Every row gives one point. The points of each table are mixes of a few directions, plus a little noise. Count the directions of each table, and those that both share. Where both have some left over, give the other angles between the two spaces (their principal angles), to ten degrees, smallest first.

First (7 x 2)
[[ 63  12]
 [-26  -4]
 [ 31   6]
 [ 27   5]
 [  0   0]
 [-67 -13]
 [-29  -6]]
Second (4 x 2)
[[-45 -55]
 [ 10  12]
 [ 19  23]
 [ 16  20]]
Directions: first 1, second 1, shared 0; angles 40

First (5 x 4)
[[-47 -16  21 -10]
 [-40  -7  -8   2]
 [ 54   4  34 -11]
 [ 30  26 -71  29]
 [  2  -6  25 -10]]
Second (8 x 4)
[[ -7  -5  -1   3]
 [-48 -34  -6  21]
 [-68 -48  -8  30]
 [ 48  33   6 -21]
 [ 77  54   9 -34]
 [-23 -16  -2  10]
 [ 14  10   2  -6]
 [  8   5   1  -4]]
Directions: first 2, second 1, shared 0; angles 30

First (9 x 6)
[[  2  -1   3  -7   6  -2]
 [  3 -41  19  84 -11 -28]
 [-11  32 -24 -28 -16  25]
 [ 11 -17  19 -11  25 -15]
 [-36  61 -64  16 -76  52]
 [ 10   6  10 -59  32   1]
 [  2 -23  11  44  -4 -16]
 [  1   3   0 -13   5   2]
 [ 16 -20  26 -26  38 -18]]
Second (8 x 6)
[[  8   3  33 -41  -6 -95]
 [-21  27  -8  -4 -49 -50]
 [ 46  -6   2   2  28  59]
 [-21  -2 -19  33 -12  28]
 [ -5 -13  -2  35  -5   5]
 [  0   9 -14   9  -9  26]
 [ -2  -8 -12 -13  40  68]
 [ -5 -11  19 -21  14 -42]]
Directions: first 2, second 4, shared 2

First (9 x 9)
[[ -4   3  -3   0   2   4   0  -1   2]
 [  9  -5   7   0  -4  -8  -1   2  -4]
 [-95  56 -69   1  45  93   8 -27  40]
 [ 27 -16  20   0 -12 -26  -2   7 -12]
 [ 35 -20  25   0 -16 -33  -3  10 -14]
 [ 34 -20  24   0 -16 -33  -3   9 -14]
 [-19  11 -14   0   9  19   2  -5   8]
 [  7  -5   6   0  -4  -8  -1   2  -3]
 [  7  -4   5   0  -3  -7   0   2  -3]]
Second (8 x 9)
[[ -5  50 -22 -18  26 -23  14  39  -4]
 [  5 -18   5   7 -13  16  13   8   8]
 [ -5 -18  -8  16  -2  49  11  13  25]
 [ 24 -21  15   3 -20  -5  21  23   1]
 [-46  28 -34   5  40  36 -40 -38  13]
 [-12  -2   9  -9 -19 -12  12 -29 -13]
 [  7  16  14 -16   4 -61 -31 -30 -34]
 [ 31 -36  20  13 -16   2  -1  15   4]]
Directions: first 1, second 4, shared 1

First (8 x 12)
[[ 11   1  -7   8  12  -1 -11   0  11 -35  -2 -10]
 [ -8  -1   5  -6  -9   1   8   0  -8  25   2   7]
 [ 22   0 -13  17  32   0 -22  -1  18 -77  -4 -22]
 [-22 -19   9  -9  28  20  26  -7 -40   0  13   4]
 [ -7  18   8 -12 -64 -18   4   7  14  95  -7  23]
 [  8  -6  -6   9  29   6  -7  -3   0 -52   1 -13]
 [ -5   1   3  -4 -10  -1   5   1  -2  21   0   6]
 [  1   6   1  -2 -18  -6  -2   2   7  23  -3   5]]
Second (9 x 12)
[[ -7 -27  -9  46  42  36   2  14  52 -10 -10   7]
 [-16  -7   9 -14   2   7  19  -5 -31  21   9   7]
 [  7  -2  -6  16   7   4  -9   5  27 -13  -7  -2]
 [-13   2  12 -30 -13  -7  18 -10 -49  24  13   5]
 [-21 -29   2  24  37  37  20   7  12  12   0  12]
 [  8  20   4 -30 -30 -28  -5  -9 -30   3   5  -6]
 [ 20  16  -7   1 -15 -18 -21   1  18 -19  -7  -9]
 [ 16   1 -12  27   8   2 -20   9  47 -25 -13  -6]
 [  7  24   7 -40 -38 -33  -3 -12 -45   8   9  -6]]
Directions: first 2, second 2, shared 1; angles 70

First (8 x 18)
[[-19  54  -5  -4 -36 -11  28   6  -2  15  17  -1 -16 -25  56   3  14 -12]
 [ 18 -69  29 -22  24  23 -29 -12  25   8  -3 -12  15  15 -32   9   3  -6]
 [-30 -57  -5  -4   0  15 -14 -86  58  40 -38  30  54  10 -15  28 -15  16]
 [ 46 -63  20  -7  40  16 -43 -31  -1 -28 -17 -14   1  40 -66  -2  16 -18]
 [  1  81 -14   9 -31 -22  27  19 -33 -15  18  -7 -37 -16  45 -11  22 -21]
 [ -9   1  -5   8   8  -2   6  40  -9  -2   5   4   4  -8  -4  -6 -24  22]
 [-10 -15  10  -2  18   5   7  91 -10   3  23  -7   2 -19  -1 -10 -37  35]
 [  3  68 -29  22 -22 -24  17 -26 -28 -22  -8   8 -23   2  17  -8  20 -18]]
Second (10 x 18)
[[  4 -12  -2  -6  -7  -1  -3   1  -6  -4  -3   5  -2  -8   2  -9  -8  -4]
 [ 16 -34 -10 -20 -19  -7  -1   3 -17  -7 -15   8  -2 -21   9 -25 -25 -10]
 [ 16 -49 -11 -26 -31  -4 -12   4 -24 -18 -15  21  -9 -33  10 -40 -32 -19]
 [-13  95  13  43  69 -12  50  -6  43  51  11 -65  36  71 -13  85  52  44]
 [  2  -5  -1  -3  -3   0  -1   0  -2  -2  -1   2  -1  -3   1  -4  -3  -2]
 [-22  -6   9   8 -15  24 -39  -1   2 -25  22  35 -25 -14  -8 -16  10 -13]
 [ 47  27 -19 -10  43 -55  92   0   2  63 -46 -85  60  41  15  48 -14  36]
 [ 15 -39  -9 -22 -24  -5  -5   3 -20 -11 -14  13  -5 -25   9 -30 -27 -14]
 [-44  20  21  27  -4  40 -54  -3  17 -29  43  42 -33  -2 -18  -1  34 -10]
 [-21   2   9  10  -7  20 -30  -1   5 -18  20  25 -19  -6  -8  -7  13  -8]]
Directions: first 4, second 2, shared 0; angles 80, 80

First (10 x 24)
[[ 13  -4  11  46  -5  19 -37   0 -56 -11 -36 -19  30  34 -34  51  58  18
   -5  20 -37  63  40  20]
 [  5   4  -1  26  -1  10  -8   5  -6  -7 -26 -13  11   4 -22  15  32  11
  -14  -2  -7  18  18   1]
 [ 40 -10 -41  73 -24  18  26  29  39 -53 -63  44  26   0 -57  20  54  -5
  -58 -95 -12  -5 -51   5]
 [ -4  13   4  19   6  10 -11   4  -2   3 -26 -30   6  -3 -19   9  33  17
  -12  12   2  16  35  -6]
 [-16  12  13 -18  12  -2  -8  -6  -4  20   9 -29  -9  -8  11  -9  -5   9
   11  33  11   1  30  -8]
 [ 14  -1 -37   6 -11  -5  52  20  81 -24 -11  45 -11 -34  -7 -35 -16 -19
  -35 -82  28 -63 -69 -16]
 [-31  24  11 -48  22 -13  11  -5  36  35  26 -36 -31 -37  31 -45 -35   6
   13  33  43 -38  24 -27]
 [-27  -7  36 -68  13 -20 -26 -31 -56  39  71 -15 -17  18  58  -7 -61  -7
   63  80  -7  12  24   9]
 [  1 -13   7 -17  -4  -7  -6 -10 -25   3  26  16   0  15  19   5 -24 -11
   21  12 -13   6 -12  11]
 [  6 -17  -3 -20  -9 -11   8  -7  -8  -5  30  36  -3  10  21  -4 -36 -20
   16 -10  -9 -11 -38  10]]
Second (9 x 24)
[[  6   1   2  27  -5 -15  -4  42  70   0 -24 -27  24 -55 -60  12  46   7
   45  27 -21 -80 -20 -27]
 [ 13 -42 -27  21  23 -14  -7  15 -10 -21   2  -5 -45  55  -5 -19   2  22
    4   4  13  28   5  18]
 [ -8 -24  22   6 -15   7  19  22  12  -7  17 -17 -17   2   9 -53   8  -4
   30  -9  -1 -30  18   6]
 [  3  -3 -20 -15  17   3  -8 -35 -58  -4  10  26 -24  55  37   9 -35   4
  -44 -14  19  79   8  23]
 [  6 -23 -11  12   9  -7  -1  13   1 -11   1  -6 -22  23  -6 -14   5  11
    8   3   5   5   3   8]
 [ -5  38   0 -28  -1  10  -7 -42 -35  16  -1  27  24  -5  26  38 -28 -13
  -42  -9   3  41  -4  -1]
 [  7  -5  -4  22   1 -13  -5  32  47  -3 -17 -19  10 -30 -44   8  32   9
   31  20 -12 -51 -14 -17]
 [-21  82  24 -66 -20  33   0 -87 -70  38  11  51  56 -26  68  54 -59 -39
  -78 -29   3  66   1  -3]
 [ -1 -23  13  21 -10  -4  11  40  43  -8   1 -28  -6 -20 -25 -35  30   3
   46   8 -10 -59   4  -7]]
Directions: first 3, second 3, shared 0; angles 60, 60, 90

First (11 x 32)
[[-12  16   7   5   6  31   4 -14 -26   9 -17  -9  -1 -22  -4  -5   0   7
  -32   1  -5 -20 -20  -1  19 -16 -20   2 -25  -2  -3  34]
 [ 16  10  -1   5   1 -28  -7   1  14 -18 -14  -9   4  -5  25  11   8  14
   40  -9  -6  13  28   3 -10  18  32   7  20 -17 -12 -41]
 [ 24 -37 -16  15  22   6 -12  47  30  -4  10  33 -33  46  -3 -29 -33 -28
  -81  39  59 -24 -32 -37 -50 -29 -33   2   1  10  14  51]
 [ 12  20 -29  -1 -33 -23  -3   7  18   1  19  10  -6   2  32 -33 -17  -9
    8   8 -20  -3  18 -34  -3 -20  34  34 -33 -10 -17 -39]
 [ 13  -9  -7  32 -11  13 -35  -5   4  22   2   3 -23  22  32  16 -19   5
  -50  -5 -54 -18 -30  26  15 -32   0  39 -29   0 -47  49]
 [ -2  27  15 -12  36   8  29   5 -18 -34 -47 -15  13 -43 -13 -20  17  12
   11  12  72  -8  16 -36 -21  22 -13 -35  21 -20  39 -19]
 [  8  14   0  -8  -2 -32   6   0  12 -21  -7  -8  14 -11  12   5  14  10
   60  -9   6  21  38  -5 -11  27  33  -6  26 -14   4 -59]
 [-19 -26  30   7   2  18 -17 -33 -19  24   2 -16  10  10 -19  68  21  18
   17 -37 -59  17 -20  85  41  18 -11 -10  23  17 -23  39]
 [-21  39  -6 -28 -17   1  33 -13 -20  -3   2  -8  20 -41 -12 -34   8  -3
   31   2  11   1  22 -35  14   3   9  -9 -23  -6  23 -42]
 [ -1 -39   9   0   3  -7 -10   3  14   8  21   8   1  33 -18  32   5  -6
   12 -10  -9  18  -6  38  -3  15  -7 -12  31  19   1  12]
 [-20 -15  -2 -16  -9  13  13   1  -6  16  28  12   3   9 -33 -11  -4 -19
  -13   6   7   1 -14  -3   7  -8 -23 -13 -10  22  20  18]]
Second (11 x 32)
[[ -3   6 -25  -9 -25   9  26  13   6  -6  21   8  12 -11   5 -39  11 -19
  -17  46  -1   1  27 -27   2 -12   9   6 -31  29 -12  -3]
 [  5 -12  51  19  51 -18 -54 -26 -12  12 -44 -18 -26  22 -10  80 -24  40
   34 -95   2  -1 -56  57  -3  25 -19 -12  64 -59  24   6]
 [  1  -3  10   4  11  -4 -12  -5  -2   3  -9  -4  -5   5  -2  17  -5   9
    7 -20   0   0 -12  12  -1   5  -4  -3  13 -13   6   2]
 [ -3   4 -20  -7 -20   7  21  10   4  -5  17   7  10  -9   4 -31   9 -15
  -13  37  -1   0  21 -22   1 -10   8   5 -25  23  -9  -2]
 [ -2   6 -25  -9 -25   9  26  13   6  -6  22   9  13 -11   5 -39  11 -20
  -17  46  -1   0  27 -27   2 -12   9   6 -31  29 -11  -3]
 [  3  -7  31  11  31 -11 -32 -15  -7   7 -27 -11 -15  13  -7  48 -14  24
   20 -57   1  -1 -33  34  -2  15 -11  -7  38 -35  15   4]
 [ -1   3 -10  -3 -10   4  10   5   2  -2   9   3   5  -4   2 -16   5  -8
   -7  19   0   0  11 -11   0  -5   4   2 -13  12  -5  -1]
 [  1  -1   6   2   6  -2  -6  -3  -1   1  -5  -2  -3   2  -1   9  -3   5
    4 -11   0   0  -7   7  -1   3  -2  -2   7  -7   3   1]
 [ -4   7 -31 -11 -32  12  33  16   7  -8  27  11  16 -14   7 -49  14 -24
  -21  59  -1   0  34 -35   2 -15  11   8 -39  36 -15  -3]
 [  5 -11  49  18  49 -18 -51 -25 -11  12 -42 -17 -25  21 -10  77 -22  38
   32 -91   1   0 -53  54  -3  24 -18 -12  60 -57  24   6]
 [ -4   9 -36 -13 -36  13  38  19   8  -9  31  13  18 -16   7 -56  17 -28
  -24  67  -2   1  39 -40   3 -18  14   9 -45  41 -17  -4]]
Directions: first 5, second 1, shared 0; angles 40

First (10 x 32)
[[ 35   0 -22  -1 -19  -6   7  34   8   1  18 -19 -22  11  -2 -36  -8  54
    2 -23  14 -16 -27  46 -15  -8 -14 -34  36  28  -8   6]
 [-17   9  65  13   6  34  18 -12  -6  -3  20  11  21  27  26  76 -10 -51
    6   9 -35  -9  -9 -44  -2  -9  49  32 -20 -47   9 -17]
 [ -5 -57 -27  -4  46 -33  16 -63  17  26 -60 -25  26  12 -47 -23  11  45
   -6  -2  48  26  33 -19  22  36 -36 -10  33 -11  30  48]
 [-23 -12 -54  -6  34 -21 -18 -33   0  14 -35   2  -1 -31 -12 -14  20  -9
    0  22   0  32  30 -23  10  24 -18 -10 -13  -9   9  10]
 [  1  40  67   3 -39  14  -2  31  -6 -28  28  13  -1   6  10  12 -10 -26
   -8  -4  -4 -25  -9  18  -1 -28  18  36 -15  21 -17 -19]
 [ 15  26 -43   6  -1  10  -3  41   0  10  43 -13 -41  -2  36   6   0  11
   17   5 -45  -5 -39  16 -32 -11  22 -45  13  -9 -10 -21]
 [-17  50  55   4   6 -35   1 -10  16 -13  -8 -29 -11   6 -28 -12  18   3
  -14  26  18   0  18  15   9  -7   5  27  24  18   1  19]
 [ 53 -95 -43  -9 -39  50  16  24 -20   7   5  41  33  14  17 -11 -43  33
   10 -72  21 -22 -28  11  -3   3 -30 -28 -14   7  -4 -12]
 [ -6 -41 -36  -6  15   6  -6 -25  -8  12 -25  20  19 -15  -1   1  -1 -11
    3  -5   4  16  16 -26  10  18 -16  -3 -22 -13   7   2]
 [-34  81  39   1  -7 -19 -28  12  -2 -24  12   1 -25 -30   3   2  23 -50
   -9  43 -21   4  17   5   1 -18  19  35 -23  17 -16 -16]]
Second (10 x 32)
[[ 36  -7  -4   9 -31  29   0  29   9  -7 -11  16  33  -4   1  16 -40  13
    8 -31  -2  -3  -3  25   1   3 -14  -1 -12  20  -5 -19]
 [ -6 -35 -10  -2  -5  18  -8  -8 -30  12   9  44  -5  -7  17  -7 -14 -18
   11 -11   8 -27   7   0   3   3 -14   1 -31  -1  -4  11]
 [-32  32  32  22  34 -39 -26 -40  -3  46 -10   0 -80   5  -3 -40  16  16
   32  36   7 -15  22  43  12   1   5 -23  53   7  -3  68]
 [-11 -36 -13  -7   0   4 -10 -15 -30  12   3  38 -10 -10   7 -24  -3 -12
    6  -7  19 -22  12   0   7   4 -21   2 -24   4  -4  19]
 [-41 -45 -57 -50  31 -62   6 -46 -19 -21 -15 -20   6 -22 -43 -74  69  -2
  -54  20  64  18  27 -53  11  13 -43  19 -20   4  12  19]
 [  6 -26 -10 -23 -25   4  16  24 -32 -22  48  16   1   5   6 -28  -1  -1
  -21 -19  32 -49 -15   4 -15 -12 -22  13 -31  16  -7  -3]
 [  0  26 -23  -1  21  -3  23  11  16 -16  14 -33  31  -1  -8  42  -1  -5
  -15  19 -17   5   0 -24 -19  11   5   9 -18 -19  17 -18]
 [ 20  -3  61  19 -38  51 -19   9  16   6 -26  20   0  18  38  40 -10 -23
   27 -30 -55  52 -37 -11  20 -29  62 -11  33 -21 -20 -47]
 [ 26  43 -23  10   4  -1  27  39  25 -18  20 -36  37  -1 -18  36 -31  26
   -9   7  -5 -21   4  23 -27  15 -16   5 -14  11  15 -10]
 [  3  53  48  24   7  -2  -8  -4  47   7 -32 -43 -13  17   3  37  16   4
   15  16 -49  62 -17  -6   8 -12  58 -14  64 -22  -1 -21]]
Directions: first 5, second 6, shared 3; angles 80, 80

First (10 x 32)
[[ -4   4  -9 -11  -1   5  16  -7 -15 -10  20  28  -4  15 -25  16   4  -8
  -11   9 -38  38 -11   5  -2 -39  23  25   8  -4  -6  30]
 [ 29  27   0 -52 -19   3  14   2  -3 -16  11  24 -47  42 -15  31   2 -59
  -33  47 -81  81 -42  45 -35 -78  21  59  37  -1 -37  27]
 [ -8   1  -8  -4   2   4  13  -8 -15  -7  18  25   2   9 -22  11   5   1
   -6   3 -28  26  -6  -2   2 -28  20  16   3  -3   0  25]
 [-30 -10 -17  16  13   8  22 -16 -30  -8  31  40  29  -1 -40  10   8  29
    2 -17 -18  16  10 -26  21 -20  30   6  -9  -7  15  40]
 [ 19  -1  17   4  -6  -9 -29  16  32  14 -35 -51 -10 -16  46 -22  -9  -6
   12  -2  51 -48   7   8  -8  52 -39 -30  -5   7  -1 -51]
 [ 21  -7  26  19  -4 -14 -45  23  46  25 -54 -80  -2 -35  71 -40 -13   6
   25 -14  92 -91  21  -1  -2  95 -61 -58 -16  11   7 -81]
 [-10   4 -11  -9   2   6  20 -11 -22 -12  25  36   0  17 -33  19   6  -3
  -12   7 -43  43 -10   0   0 -45  29  28   8  -5  -4  38]
 [-15 -13  -2  24  10  -1  -3  -2  -3   7  -1  -7  24 -18   2 -12   0  28
   13 -22  33 -33  18 -23  18  30  -5 -25 -16   0  17  -7]
 [ 13   4   7  -7  -5  -3 -10   7  13   4 -14 -19 -12  -1  18  -5  -3 -12
    0   7   9  -9  -4  10  -9  10 -13  -3   4   2  -6 -18]
 [-15 -10  -3  19   9   0  -1  -3  -4   4   2  -2  20 -14  -1  -8   1  24
   10 -18  22 -23  14 -18  15  20  -2 -17 -13  -1  15  -2]]
Second (11 x 32)
[[-11  -3  -2   7   3   6  -3   3   5   9  -4  -8   1 -13   5  -4  -1   5
    3 -19  24 -26  13  -5  21  23  -8 -13 -16   3   7 -16]
 [-16  -8  -2  15   7   4  -2   0   1   9   0  -4  12 -17   1  -7   0  16
    9 -24  29 -29  18 -14  22  26  -6 -18 -18   1  14 -11]
 [-20 -14  -5  25  12   1   2  -6  -8   4   5   3  27 -18  -6  -8   1  32
   13 -24  26 -27  19 -26  21  24   0 -21 -17  -1  19   0]
 [ 26  25   9 -43 -20   9 -10  16  26   9 -18 -20 -58  14  22  12  -7 -62
  -24  17 -15  15 -18  47  -9 -13 -16  24   9   8 -30 -32]
 [  7  -9  -3   9   5 -17  10 -13 -24 -23  18  26  30  19 -23   2   6  23
    5  29 -40  41 -15 -15 -34 -36  25  12  26  -8   2  47]
 [-23 -24 -10  41  19 -10  10 -16 -27 -10  19  20  57 -10 -21 -11   6  59
   22 -14  10 -11  15 -45   6   9  18 -22  -6  -8  28  33]
 [-27  -4  -2  13   6  20 -12   9  20  31 -15 -27  -9 -38  21 -10  -5   3
    7 -56  70 -73  37  -7  60  65 -27 -35 -47   9  17 -54]
 [ -6 -16  -6  24  11 -14  11 -15 -27 -19  20  25  43   7 -24  -4   7  40
   13  12 -19  22  -2 -28 -19 -19  23  -1  14  -8  13  44]
 [ 31  10   3 -23 -11 -16   9  -4 -12 -27  10  21  -6  39 -14  14   3 -18
  -12  57 -70  73 -39  18 -58 -63  22  38  46  -6 -22  42]
 [ 23   9   3 -20  -9  -9   4  -1  -5 -16   5  11 -11  27  -6  10   1 -19
   -9  38 -45  47 -27  17 -38 -42  13  27  30  -3 -17  22]
 [ 16  32  13 -49 -23  26 -21  29  49  32 -36 -46 -84  -7  44   9 -11 -81
  -26 -15  29 -29   0  59  28  27 -41   9 -20  15 -29 -79]]
Directions: first 2, second 2, shared 1; angles 40

First (9 x 32)
[[ -3  30 -11  26  -3 -29  -3 -11   1   7  39   4   4 -30 -12  66  30   9
   -6  30 -11  41   9   4  34   0 -10  35 -12 -12  13  32]
 [ 11  43  -5 -17  -5   5  30 -21   0  26  71   2  32  -4 -15  26  15   6
  -95  21 -22  41  -7  -3   2  36 -10 -25 -19 -30   9  35]
 [  1  -9  12 -15   1  -2  12   3  -5   3 -19   9  -4  23   5 -34 -15 -12
    7  -8   4 -15 -19   5 -28 -10  -2 -18  23   4   1 -15]
 [ -5  -1 -15  29  -1  21 -31   3  13 -19  12 -24  -3 -33  -5  42  14  23
   14  -8   2   4  32  -8  43  17  14  33 -45   1  -7  12]
 [ -5  22  20  36  -6  12 -28   4  12 -26  10 -24 -16 -13  -5  50  11  21
   36 -27   9  -9  -8  23  16   5   8  44 -31 -10   0  16]
 [  0 -15  17 -13   1  -6   7   7  -5  -3 -34   9 -11  26   8 -40 -18 -15
   24 -15   9 -24 -22   9 -32 -20  -1 -14  29   8  -2 -22]
 [  4 -21   7 -29   3 -13  21   4 -12  12 -32  19  -1  30   9 -57 -22 -23
    2   2   4 -16 -18  -3 -37 -18  -6 -34  42  11   0 -25]
 [  1 -25 -21  -9   4  41 -13   5  10  -8  -5 -18   9 -11   3 -23  -9  13
  -20 -14   2 -13  35 -25  18  24  16 -17 -31   9 -18 -12]
 [ -2 -23  -3  -7   5 -33   7   6 -12   9 -40  25 -11  10  10 -29  -6 -22
   37  18   4  -5  -4  -4 -14 -35  -9  -4  42  19   3 -20]]
Second (8 x 32)
[[-17  -5 -38  25  11   9 -12   4  21  -8 -15  15  19 -32 -20  40  21  12
   17 -11   8  10  69 -26  51 -12  12  37 -32  20  13 -25]
 [  9  -7   7 -17  -3  -2   1  -3 -12   7   9   6   1  -1   8  -2  -6  -5
  -11  19   2  20 -21   3 -15   3  -4 -10  14  -4   5   2]
 [  5   4  18  11  -7 -14 -10   1  -9  -6   5 -23 -26   6  13  -4  -2   0
   20   5  -7 -13 -31  18  -9   4  -6   4   7  -9 -14  26]
 [-13  -5 -36  14  10 -25   3  -1   6   9 -14  27  13 -22 -12  23  20  -5
   14  20  -2  19  47 -23  35 -23  -4  23   2  18  13 -13]
 [ 20   3  44 -47  -9  56  14  -1  -6  -4  21 -16   9  36   9 -43 -35   3
  -55 -34   9 -13 -56  20 -61  35  10 -53  -2 -22  -5  -7]
 [  1  15  16 -21  -1  -1  38  -3   1  13  -4   1   4  47  -4 -58 -17 -15
  -34 -22 -12 -36 -22   7 -39   3  -7 -46  21 -10  -9  -2]
 [  4   7  21   8  -7   5  -9   3  -2 -11   5 -26 -20  10   8  -7  -6   5
   12 -13  -3 -21 -26  18 -11  11   1  -1  -4 -10 -14  19]
 [ -9 -13 -34  27   6 -27 -23   1   0  -1  -7  16  -1 -44  -3  52  26   4
   38  35   3  35  41 -17  49 -20  -2  47  -6  18  12  -1]]
Directions: first 4, second 4, shared 2; angles 50, 70

First (9 x 32)
[[ -3 -10   6   5  -1   6   3 -12   4  -8  -8  10 -11   0   8   6  11  -9
    5 -20   0   7   2 -10 -10  -2  -5 -10  -2   1   7  -9]
 [  1   6  12   9   0  21   2  39  25  -5  43 -18  33 -17   8   4 -12  -7
  -29  50 -11 -32  -3  24  14  -8   7 -10  20  20 -33  -1]
 [  0  -3 -22 -18  -1 -39  -7 -58 -43  12 -66  24 -49  28 -16  -9  15  15
   47 -72  18  49   4 -33 -19  14  -9  21 -33 -33  50   8]
 [ -7 -23  30  23  -2  44  13  16  43 -28  34   5  13 -21  31  21  13 -34
  -24  12 -11 -26   3   3  -9 -17  -5 -43  21  28 -21 -29]
 [  5  23   7   6   1  19  -2  70  26   5  69 -40  60 -23  -2  -4 -32   5
  -47  95 -15 -51  -7  46  34  -7  17   3  32  24 -55  13]
 [ -5 -22  11   8  -2  12   7 -27   7 -17 -16  22 -23   1  17  12  22 -19
   12 -43   2  13   5 -22 -21  -5 -12 -23  -5   1  17 -21]
 [  6  22 -20 -15   2 -28  -9   5 -26  22  -8 -13   5  10 -23 -16 -18  25
    7  16   5   6  -3   9  15  12   8  33  -7 -15   1  24]
 [ -7 -24   2   2  -2  -4   4 -53 -11 -13 -46  34 -47  14  10   9  30 -13
   32 -75  10  34   6 -37 -30   1 -15 -14 -19 -13  39 -18]
 [  9  33 -24 -19   3 -34 -12  20 -29  31   1 -25  18   9 -32 -24 -30  36
   -2  38   3  -1  -6  21  27  13  15  44  -4 -16  -8  35]]
Second (11 x 32)
[[ -1  19  -7  -5  -1 -44   4  -7 -28  10 -28  -4  -8  13 -27 -36   2  25
   30 -14  -7   7   0   7   0   7   2  29   4  -5  -4  33]
 [-18  -1   6   0   4  31 -10  40   4  -3  74 -12  58 -26   5   3  15  -9
  -58  43 -14 -18 -24  30   4 -21 -11   0   9   3 -14 -30]
 [-10  42 -51 -27  24 -28   5 -38 -49  12 -26  13 -12   9 -46 -35   7  15
   64 -31   8  -5   1  15 -14   8  -9  20  -3 -39  29  53]
 [  1 -17  14   3 -16 -35  -6 -18 -18   6 -38   6 -25  19   1  -8  13  17
    4 -39   0  42  -3 -24  -6   5  -3  22 -17  -2  12 -12]
 [ 34 -45  52  28 -33  18  -7  31  62  -5 -12 -16 -19   8  53  47 -37  -9
  -48  31   6  14  16 -37  27   8  26 -20  -4  43 -31 -40]
 [-13  13  10   4  -4 -30   4  22 -20   4  13 -12  24  -3 -20 -39  16  20
   -9   9 -22  -1 -14  23   1  -7  -5  28  15   8 -22  12]
 [ 16  -2  -3   9   9  33  20 -23  40 -20 -23  13 -36  -1  19  28 -19 -30
   42 -10  13 -27  30 -16  -6   7   8 -50  12  13   1  18]
 [  1  32 -52 -31  31  48 -11   5   0  12  49  -6  30 -18 -12  28 -29 -15
   -6  49  22 -39  -1  25  12   3   4 -15  -7 -33  18  14]
 [ -7  -2   7   6  -4 -28   6 -12 -18  -3 -22   7 -10   7  -9 -24  21  10
   17 -31 -10  15  -2  -3 -11  -2  -8  12   4   3   2   6]
 [-25  12  -7  -2   8 -28   9 -17 -37  -5  -5  13   6  -1 -26 -42  41  10
   25 -40 -18   7 -12  14 -23  -9 -20  17   7 -11   8  13]
 [ 25 -48  31  13 -16  63 -14  18  66  -8  20  -3  -9  -7  61  79 -31 -34
  -60  30  20   5  11 -37  17   1  15 -44 -19  20   0 -63]]
Directions: first 2, second 5, shared 2
